Rows are points. Each copy is the shape, with its points in the same order, stretched, turned, moved and blurred by noise. Say if it was mirrored as well.

Shape (6 x 2):
[[ 14  48]
 [-47   6]
 [ 14  72]
 [  1 -30]
 [ -2 -13]
 [ -7 -35]]
Copy 1 (6 x 2):
[[-31  24]
 [ 19  34]
 [-39  42]
 [ 18   4]
 [ 12  12]
 [ 18   6]]
Copy 1 is: mirrored
Copy 2 (6 x 2):
[[ 53  19]
 [ 11 -31]
 [ 74  21]
 [-42  13]
 [-23   9]
 [-46  -1]]
Copy 2 is: mirrored

Shape (7 x 4):
[[-17  39 -38 -29]
 [ -8  10 -50 -41]
 [-12  35 -10 -29]
 [-21  -3  34   7]
 [ -2   6  26  41]
 [ 67 -12  15   7]
 [-10 -12  -7  43]]
Copy 1 (7 x 4):
[[-23  -9 -62  61]
 [ 11 -14 -66  78]
 [-21 -11 -21  50]
 [ 20 -28  29 -25]
 [  5  -7  10 -64]
 [ 21  35  34  -4]
 [ 29 -16 -32 -60]]
Copy 1 is: mirrored
Copy 2 (7 x 4):
[[-17  11  57 -20]
 [-34  26  37 -44]
 [-14 -11  38 -11]
 [ 24 -31 -14   4]
 [ 32  -3 -15  33]
 [-38  10 -35  25]
 [ 30  31 -12   7]]
Copy 2 is: mirrored

Shape (11 x 8):
[[ 23   7   0  -6 -28 -21  -8 -25]
 [ 13  -4  -1 -32   0 -16 -28 -21]
 [ -6 -19 -18 -40 -13  -3  45   0]
 [  4  27  -5 -17  50 -13  24 -45]
 [-30 -24  -5  -6  24 -28  14 -34]
 [ 29  -6  -5  25   1 -31 -41   8]
 [-17 -11  44 -52 -22 -54 -13 -24]
 [ 34 -18  27  17  -6  15 -20 -41]
 [-22   1  -3 -13 -10  16 -29 -19]
 [ -8 -30 -24  14   0  -9  16 -11]
 [-10  26   2 -29  -6  33 -20  12]]
Copy 1 (11 x 8):
[[ 22 -12  11 -20 -24  12  -7  28]
 [ 30   9  26  -1  20  34   8  14]
 [-33 -28  34 -56 -18   4   8  11]
 [ 56   2 -20 -35   8  17  52  14]
 [ -2  -1 -11 -43  22  41   9 -10]
 [ 21  34   0  -7  13   4 -21  20]
 [ -1  -6  35  14 -16  69  17 -39]
 [  1  15 -17  15   6  22   3  52]
 [  7 -17   9  20  33  21 -15   8]
 [-20  -8  -2 -54   6   6 -19  19]
 [  4 -20  19  36  26  -6  -1   3]]
Copy 1 is: mirrored
Copy 2 (11 x 8):
[[  1 -29 -24 -20   4   9  18 -17]
 [-28 -30 -18  12  38  14  18  19]
 [  1  25  -7   7  53  -4  39 -11]
 [-66  30 -34   9  41   5  12 -56]
 [-39  27 -22 -12  71  -8 -16  -5]
 [ 14 -61  19  -3   4  13 -37  12]
 [-32 -36 -68  13  57 -58  19  15]
 [-27 -38  22 -54  -8  20   4  -3]
 [-21   5 -12   9  12  19   0  34]
 [  2  14  18 -24  40  15 -16  -5]
 [-11   3  -6  50 -13   9  19  26]]
Copy 2 is: mirrored
Copy 3 (11 x 8):
[[-32  12  21 -19  14 -16  19  19]
 [-12 -27  12 -34  33  -3  -1  -8]
 [ 32  -1  12 -15  13   8 -50  58]
 [-29  -9  19   6  18  95 -23  -3]
 [-44   5 -10 -46  -7  57 -63   7]
 [-37  13  24 -11 -25 -38  12 -46]
 [-71 -20 -24 -43  70 -15 -53  25]
 [-47 -39  19 -30 -40   8  30  19]
 [ 15 -23 -31 -48   4   3  14   3]
 [ -3  22  11 -33 -41  14 -28  13]
 [ 54 -41 -25  -5  21  -4  29   4]]
Copy 3 is: mirrored
